Rows are points. The points of each table are mixes of a few directions, plus a little noise. How many directions does each table use, and how many do they share? Where both have some left over, give the other angles between the two spaces (their principal angles), to ten degrees, smallest first.

First, 7 rows:
-23  -18  -24
-5  -4  -5
-1  -1  -1
-15  -12  -16
56  45  60
-20  -16  -21
7  6  8
Second, 4 rows:
-18  -14  -19
-10  -8  -11
43  34  46
-15  -12  -16
Directions: first 1, second 1, shared 1

First:
22  54  10  -40
-15  -30  -5  19
21  -1  -7  18
18  -19  -12  34
-45  -5  14  -31
Second:
-15  60  9  31
11  -42  -6  -22
-5  -34  -19  -18
8  43  24  23
-23  -26  -32  -14
-3  -19  -11  -10
39  -18  30  -9
-11  38  5  20
Directions: first 2, second 2, shared 0; angles 50, 80

First, 9 rows:
23  18  -15  -20  -12  6
0  16  2  -6  -4  11
-6  -14  -10  22  6  -21
-32  9  10  34  10  -11
-8  -19  1  12  6  -6
17  -4  -14  -18  -11  26
26  -10  -8  -18  -3  -21
-47  1  44  27  21  -10
27  5  -10  -33  -14  25
Second, 9 rows:
21  -1  25  57  -21  17
7  -1  11  30  -10  10
13  0  7  -2  -5  -2
3  2  -12  -60  13  -21
17  1  4  -30  0  -13
-41  -1  -17  33  8  17
-13  -1  -5  15  2  7
-15  0  -11  -9  8  -1
8  1  -3  -34  5  -13
Directions: first 4, second 2, shared 1; angles 90

First (9 x 8):
-7  60  3  5  10  -6  0  24
-10  10  -4  13  11  -3  -28  24
26  -29  7  -24  -26  1  36  -47
-5  8  5  -3  4  4  29  -10
9  -10  -1  3  0  -11  -34  6
-25  10  -2  22  30  0  -25  30
2  1  -19  5  -19  4  -44  29
-1  -23  -8  -8  -20  17  23  -13
9  -26  19  -12  9  -6  42  -46
Second, 10 rows:
36  23  5  -6  -5  18  5  -10
-17  22  -4  -23  -20  -35  44  -14
-22  4  -35  -1  27  -37  21  20
-38  -35  -27  5  4  -6  -19  0
4  -8  39  26  21  4  -17  35
5  -1  5  -1  -7  8  -4  -6
19  12  1  -14  -24  17  4  -27
38  28  0  2  16  8  9  10
-9  -33  19  1  -34  35  -36  -29
-15  -11  -3  13  21  -13  -5  23
Directions: first 4, second 4, shared 1; angles 40, 70, 80

First (10 x 9):
6  13  9  -10  -3  3  2  -6  -16
-3  -8  -2  -3  1  -1  -12  12  -3
1  8  -1  1  -1  2  10  -7  1
-5  -4  -8  -2  2  0  -5  13  -3
-13  25  -1  7  8  15  5  -1  -2
-2  25  13  5  4  12  7  -17  -2
-6  -2  1  -4  3  3  -17  13  -9
7  -8  -13  -4  -6  -10  17  0  2
-4  11  -6  -10  0  5  1  10  -17
20  -60  10  21  -8  -29  -10  -17  50
Second, 10 rows:
3  -22  -8  -12  19  8  9  -12  -20
-6  -7  7  -24  12  -3  -19  -5  -7
3  1  -1  5  -5  -6  4  5  1
-6  -8  1  -23  14  1  -16  -15  -7
14  -1  -12  10  -13  -28  14  9  -2
-4  13  4  -1  -9  -6  -12  0  12
-2  6  5  -13  -5  -20  -19  3  5
1  0  12  22  -4  15  18  33  0
-3  1  3  -1  1  5  -3  1  1
-1  17  -13  36  -11  33  25  -18  18
Directions: first 4, second 4, shared 0; angles 30, 30, 70, 80

First (11 x 11):
8  25  20  -7  -8  36  9  -7  13  3  -24
2  -30  12  18  2  12  16  -2  -27  -4  -11
-7  -39  -10  20  7  -23  3  4  -29  -4  15
14  12  13  -24  0  20  -1  -1  21  -1  -28
10  -7  11  -9  2  13  4  -1  3  -3  -21
18  -40  -19  -46  23  -50  -29  19  22  -11  -13
-27  23  -38  12  -2  -48  -21  5  4  7  60
3  0  15  8  -4  23  12  -5  -7  1  -13
-21  6  -9  36  -7  -4  8  -6  -24  5  34
21  33  16  -43  -2  27  -8  0  43  0  -39
-23  17  -12  34  -9  -6  5  -6  -18  8  39
Second (8 x 11):
13  22  -9  -50  8  -20  -26  9  43  -1  -7
6  6  -14  -25  3  -17  -20  9  32  -2  -9
2  13  31  3  6  21  24  -13  -35  5  16
-13  -22  8  50  -9  19  25  -8  -42  1  7
6  19  25  -12  8  14  14  -10  -19  4  12
0  -1  -6  -4  0  -5  -5  2  9  -1  -2
-10  -34  -56  15  -16  -33  -34  23  50  -8  -25
-5  -3  19  24  -1  20  23  -11  -37  3  11
Directions: first 3, second 2, shared 1; angles 60

First:
2  0  6  15  -15  2  9  -1  -8  12  -1  -4
0  0  -1  -3  3  0  -2  0  2  -3  0  1
2  0  8  18  -18  3  12  -2  -10  16  -1  -5
0  0  0  -2  1  0  -1  0  1  -1  0  0
3  0  12  29  -29  4  18  -2  -16  25  -1  -9
2  0  10  24  -24  3  15  -2  -13  21  -1  -7
2  0  7  17  -18  2  11  -2  -10  16  -1  -5
-6  0  -24  -59  60  -8  -37  5  31  -52  2  17
1  0  2  4  -5  1  3  -1  -2  4  0  -1
-5  0  -18  -44  45  -6  -28  4  23  -39  2  13
Second:
-2  0  -6  -14  15  -2  -9  1  8  -13  1  5
4  0  15  35  -36  5  23  -3  -19  32  -1  -10
-4  0  -17  -40  41  -6  -26  3  21  -36  1  12
3  0  10  25  -26  3  16  -3  -13  22  0  -7
4  0  14  35  -36  5  23  -3  -18  31  -1  -10
-1  -1  -5  -12  12  -2  -8  1  6  -11  0  4
-3  0  -12  -28  29  -4  -18  2  16  -26  1  8
4  0  12  28  -28  4  18  -3  -15  25  -1  -8
-1  0  -3  -8  8  -1  -5  1  4  -7  1  3
2  0  7  17  -17  2  11  -2  -9  15  -1  -5
-4  0  -15  -37  38  -5  -23  3  19  -32  1  11
Directions: first 1, second 1, shared 1
